Each row is a point. To make a cloud, some directions were put in groups of two or more. Within a group, all points are equally far from the middle, so they leave a hole (a ring in 2 directions, a hollow ball in 3). The other directions are filled evenly. Then the cloud was stretched, turned, moved and blurred a little. How many holes are there, and how many directions does each take, smallest first?

Cloud (13 x 2):
[[ 23 -38]
 [-20  28]
 [ 26 -34]
 [-15 -40]
 [ -4  43]
 [-13  35]
 [ 35  17]
 [  7  43]
 [ 14 -45]
 [ 36   5]
 [-24 -25]
 [ 11 -46]
 [-28  -1]]
Holes: 1 (2)

Cloud (19 x 3):
[[ 31   8 -34]
 [ 45  22  27]
 [-22 -45 -31]
 [-33 -34 -25]
 [-23   6  42]
 [ 43  50  24]
 [ 48  26   5]
 [-39  15 -12]
 [-43   6  -9]
 [ -6  18  48]
 [ 35 -28 -32]
 [-17 -12  -5]
 [  3 -11 -51]
 [ -3  38   5]
 [ -6  21 -10]
 [ 33   0   9]
 [-48   2 -42]
 [-41 -29 -23]
 [ 31  19   1]]
Holes: 0

Cloud (29 x 4):
[[-16  23   8 -13]
 [-40  28 -19  39]
 [  7 -42  23  34]
 [ -8   2  17  23]
 [-15 -66 -14  19]
 [-10  50  -5 -12]
 [-31  21 -25  13]
 [ 26   1 -64 -23]
 [ 14  81 -15 -13]
 [ -2  18 -31  16]
 [-14  34 -55 -25]
 [  2  34 -22  -4]
 [  6   2 -38 -34]
 [-35  14 -32  13]
 [-27  31 -38 -21]
 [ 13 -52  31  37]
 [ -7  21 -46 -13]
 [-16  19 -33 -17]
 [ 33  33  23   9]
 [ -9 -14  21  16]
 [ 35   5 -31  12]
 [-23  23   2  -4]
 [ 31  28  31  42]
 [-19  14 -70 -25]
 [-15  12 -19  33]
 [-10  51 -35  -6]
 [-38   8 -45  27]
 [-21  44 -58 -23]
 [ 19 -33  -2  -8]]
Holes: 0

Cloud (50 x 6):
[[ 24 -30 -62   1   7 -34]
 [ 14 -27  33  19  21 -32]
 [-55 -45  -7  11  18  -7]
 [-39  11 -10  -6   6  -9]
 [  1  31   4   0   1  19]
 [-29  12 -33  46  17  29]
 [  0 -33 -15  26  49  34]
 [  2  17  17 -15  26 -52]
 [ 25 -18   4  -9  17 -67]
 [ -5 -65  24  -3  52 -13]
 [-23 -39 -40   3 -18  63]
 [ 32   9  41   7  -3 -44]
 [-11 -70 -31  -7  49 -35]
 [ 64   5   2 -22  20   2]
 [ -6  43 -15  19 -47 -22]
 [ -1  71  52 -35 -14 -11]
 [-28 -21 -41 -26 -21   3]
 [ 36  -9  29 -48   1  -8]
 [ 43 -22  -7 -26  25  17]
 [  3  15  54  -2 -15 -26]
 [-17  29   9 -31   6  21]
 [-42 -26  14 -65   6 -11]
 [ 17   9 -25  45 -25  -1]
 [-20 -18 -39  28   0  13]
 [ -6  22  37 -54   7  25]
 [-21  42  27 -43  15 -35]
 [ 14  -2 -26  41  34 -46]
 [ -6  33  -4   8 -33  27]
 [-11  14  24  20  38  12]
 [ -5 -25  37 -22  -8 -24]
 [ 48  17 -20  57   8   2]
 [ 43  46  -1  14   5   0]
 [ -5 -16 -35  55  24  14]
 [ -4 -27 -21 -28  11 -43]
 [-43 -44  -6  20  -2   2]
 [ 73  57  -4  10  13   3]
 [  2  36  33 -36  18 -29]
 [-51 -26  14 -58  21   7]
 [  6  22  22  -1  54  -2]
 [  1  56  42 -24 -10  -9]
 [ 37 -19  13  15  29  -7]
 [-20   0  23 -12  18  35]
 [ 34  18  -8  27  52  -6]
 [  3 -23 -27  -7 -25 -29]
 [-10  41  59  -4  -5 -11]
 [-32 -11 -53  -4   2  40]
 [ 52  42  39 -10  19 -12]
 [ 21   0 -44  34  -3 -18]
 [-15  33 -28  14  19  25]
 [-40   7  25  21   4  28]]
Holes: 0

Cloud (81 x 8):
[[-29 -20   1 -18  40 -44 -12  20]
 [ 38  31   1 -11  50   2  -5  20]
 [  4  42  12  36   5   0  15 -53]
 [-16   1 -34   3 -37  32 -48  33]
 [-14  71 -31  -5 -14 -25 -17 -22]
 [-27  27 -22 -19  -2 -52  38  24]
 [-14 -27  33 -15  33  17  10 -45]
 [-26  25   2   0 -43 -38  -4 -50]
 [-55  15  19 -24  -8  34  16 -18]
 [-30  18  27   7  -1  31 -24  -4]
 [-56 -18 -25 -29 -15 -42  15 -21]
 [ 32 -23  23   2  -4  21 -44  15]
 [ 25  20  11 -42 -11 -45  -4 -15]
 [-30 -27 -26  -3  10 -36  22 -32]
 [-50  15  17 -24  37  12  20 -28]
 [-42  44  -2  10  38   7  19  33]
 [ 55  46   5   4  -2   8   4 -15]
 [  8 -58  29   0 -38 -51   0  29]
 [-16 -21 -10  -3 -51 -26  47   9]
 [-23  -5  51 -14   8   8  -3 -54]
 [  0  55 -34 -32 -32 -46 -15   8]
 [  8  38   9  14  21 -23 -10 -76]
 [ 64 -37   0  20  -1 -69 -30  22]
 [-17 -12 -43  20  11 -75   1  -3]
 [-60  47 -22   4 -15  24  34   6]
 [-20   7  25 -34  23 -10  20  43]
 [-35  -8  12 -30 -45 -14   6 -44]
 [ 21  55  19 -17  -4  -2  21   5]
 [-24  32 -34 -22 -22 -20 -59  41]
 [-41   8   8  22  18 -27   3  15]
 [-35 -30   1  11   9 -48  -2 -10]
 [ -4  33  -9 -17  -8  28  50  43]
 [ -2   7 -10 -30 -10  33  33 -25]
 [-20   2  33  -8   0  14  48 -46]
 [ 37 -41  12  -8 -35 -60 -30  23]
 [ 11  50  11 -27  19 -30  66 -28]
 [ 48  -2  -8 -36  33  -5  19 -29]
 [  7  28   6  -9  27   7 -28 -73]
 [ 18  58   5 -42 -25 -30  -7 -12]
 [-43   8  14   1  16 -14  45 -43]
 [-36 -37  28  -6  24  -1  -1 -18]
 [-78 -25  10 -31 -45 -15 -15  19]
 [ 10   9  -3 -18 -47 -51  21  20]
 [  9   0 -16  25   8 -80 -45  21]
 [ -4  15  -6   2   2  53 -16   0]
 [ 17   8   2  11   0  53 -46  12]
 [ -6  -5 -53 -10 -33  12  36  18]
 [  7  22 -23 -26  20  58  43  29]
 [-12 -31  15  21 -19 -10 -13   6]
 [-43   2  15 -34 -39 -22 -70   0]
 [-27 -22  17 -14 -46  25 -13  32]
 [-63 -10 -29  -1  -2 -34   2  80]
 [-24  37 -24  16  -5  13 -22   1]
 [-39 -15   4 -14 -36   3 -40   5]
 [ -6  40  30 -14  -5 -57  -8  -9]
 [ -3  -9  37 -13 -20 -34  37  28]
 [-23  41 -10   0  16 -55  33 -26]
 [ 14   6 -64  17   0 -43  41  71]
 [-15 -10  22 -30 -54   4   8  -9]
 [ -2 -29  18  19  13 -26   7 -40]
 [-36 -14  12  13 -39 -26 -19   0]
 [-15  45  22 -16  27  -2 -39  -5]
 [  0 -15  29 -31 -21 -44 -17  42]
 [-34   3  41 -14  20  20 -11 -33]
 [ -8  39  28 -23  22 -22  -4   6]
 [-60 -39  35 -30 -31  -7   7 -14]
 [ 13  20 -28  19  -5  21  52   9]
 [ 32  11 -57 -13 -14  -2  11  36]
 [-11  38 -28 -41 -44 -28  16  37]
 [-53  27  11 -21  -9  48 -12   0]
 [-57  49 -23  -2   7  15  41  -5]
 [-11   5  19 -53 -21 -24  16  23]
 [ 11  18  25   4 -28   5  12 -40]
 [-30   9  39 -42  -8 -59  -1  -2]
 [ -6   3 -20 -50  -3 -28  23  29]
 [-46  34   9  21 -32 -12   4  -3]
 [-30  48 -15  16  -8  13  19 -23]
 [-68  31 -19   9 -27 -18  37  13]
 [-21  20   3   6 -24 -66 -15 -39]
 [-44 -19  -3  23  36 -25  -8  54]
 [ -3  36   8  -4 -24  35  23 -27]]
Holes: 1 (2)

Cloud (91 x 9):
[[-13  11  43 -11 -18  34  26  45  15]
 [-25  12   4  17  28  15 -29 -18 -13]
 [-24   5  12  55  17  -3  24   9 -20]
 [-60   1 -27 -11  29  19  -6   4 -10]
 [ 68 -45  25  21   9 -20  54  -6  -3]
 [-23  -5 -36  -5  43  46  33  45  33]
 [-32  36  24  26 -46  17   0 -48  19]
 [ -4  10 -15 -31 -36  40 -19 -23  55]
 [  4  62  31 -12  16  20 -28  22  14]
 [-35  14  -1 -60 -17  40 -32  65  14]
 [ 38  49   9 -20 -27  63 -36  35   0]
 [ 31   0  12  34  66  -8   3  14 -45]
 [-12  24   2 -12   0  10 -24 -69  -8]
 [-13  62   2  -3 -52  32 -17  25  62]
 [  6 -20  -5 -44   8  46  40  23  -8]
 [-23  14  19  -3 -30 -25  -9 -48   0]
 [ 27  17  47 -23  11  19  22 -32 -19]
 [ -3 -20   8 -18  32  -9  56  -4 -24]
 [ 44   0   4 -35  10  23  16  52 -11]
 [-28  25  14 -11  33   3 -32  -7 -33]
 [-68   5  10  11  -9  24  18 -34  45]
 [ 50  38 -16  -4 -35 -14 -29 -19  14]
 [-34   6  -5  31 -23  16  22 -48  16]
 [ 48  21  31  10 -17 -10 -43  10  12]
 [ 19  10   9   2  59  18  37 -19 -31]
 [-45 -22  -4  38 -47   7 -16 -41  26]
 [ 15   4  39  14  53  -1  18  13 -53]
 [ 24 -27   3 -34  -4  46  -9   3 -19]
 [ 45 -15  31 -64  21  13   2  13  -6]
 [ 13   3  -1 -37   1  40  -3  50  10]
 [ 12  38 -11 -12 -21  55 -36  63  22]
 [-30  -3  11 -13 -59  10 -17  13  36]
 [-25  12 -10 -18  16  53 -56  24  54]
 [-16 -42  22  14  12 -16  17 -66  37]
 [ 15  12   0  38 -28  30 -19 -66  18]
 [ 38 -28  -7  33  14  47  50 -18   6]
 [ 25 -20  42   4  -5  33  -8 -19  29]
 [ 17  14  -3 -16  62  28 -23  -1  25]
 [ 23 -60   6  -6  42  57  33 -40 -11]
 [ 11 -11  -1  41 -19   9  30   0   5]
 [ -5   3  -1  12  77   3   6  28 -16]
 [ 17  31  12  -1  98  17  26  61   4]
 [ 34 -12  34 -26  14  41  11  16 -12]
 [-38   7  21   0 -33  10  26  38  -3]
 [ 13 -15  -6  37   5 -28  12 -33  11]
 [  0 -14  40  21 -17   7 -17 -28  -4]
 [ 17  53  36 -20 -57 -11  12 -64  14]
 [ -1  -5  -6  14  21  27  51  27   5]
 [ -6  10 -20   3   1  33  35 -11  -7]
 [ -5  20   1  17   0 -28   3  18  41]
 [ 71  58  35  17 -35  15 -11 -49  13]
 [  1  45 -30  -7 -15  42   3 -21  20]
 [ 36   2  -8   2  36  12  -3  59 -17]
 [-30  31  -4  -6  30   8 -55   3   3]
 [ -5  14 -52 -10 -38   3 -56  -8  41]
 [-18 -28  32   5  11   9   8  22   0]
 [ -6 -13  -5  16  -5  15  11  47  -3]
 [-18  35 -40  15 -32  20  30 -12  -7]
 [ 16  37  15  28  21  -9  35 -32  37]
 [ 26  25  44   4 -17   7  -8 -47  35]
 [ -5  13  69   2  11  10  18  22   0]
 [ 28 -18  12  23   5  18  34 -12 -60]
 [ 22  21  -9  13  68  -5  33 -19 -30]
 [-27   1  -4  -2 -43 -12  -7 -59  39]
 [-38 -10  -4  -3  13 -39  25 -43   3]
 [ 40 -22  39 -38  54  55   2  14 -21]
 [-60 -18   8  27   0  12  58 -34  12]
 [ -8  14 -10  29 -60 -12  35 -41   2]
 [ 36 -29   1  14  50  43  27   9  26]
 [-41  21   2  -4 -21  11 -38 -36  30]
 [-56  33 -19 -10   7   5 -21  12   3]
 [ 21  -5  11  13   2   1 -14 -35 -37]
 [-22 -11  39 -13   9  38 -22  -4  44]
 [-66 -26 -17 -25  13  20  -4  19  50]
 [ 15 -26  24  15   3  54  -5  15  45]
 [ 20 -15 -40  -9  -4  31  45  52 -41]
 [-45  -6  36  23  20  11  30 -45  -6]
 [ 20  -6  -8  15  -9  -6 -21 -64 -15]
 [-18  -4   5  10  19  36  39   2  -3]
 [ 11   2 -16 -42 -28  13 -23 -43  19]
 [ -9  27 -10 -29 -25  14 -46  67  39]
 [ -4 -14  23 -28   8  52 -40  49   0]
 [ 17   7  38  45 -11  35 -12  36  -6]
 [ 25 -14  48 -18  44  10  -7  38  17]
 [  2  30  19   2 -23  46 -61  35  15]
 [ -4  48  22 -11 -10  69 -60  55   4]
 [ -8  39   8 -18 -15  47 -51  62 -11]
 [ 10  11   7  10 -52  22  18  15   4]
 [  9  31  -1   1  -6  40 -15  -8 -14]
 [-14  17  17  37  47   7  27 -31   5]
 [ 69  25  43 -17  30  10  20   1 -12]]
Holes: 0
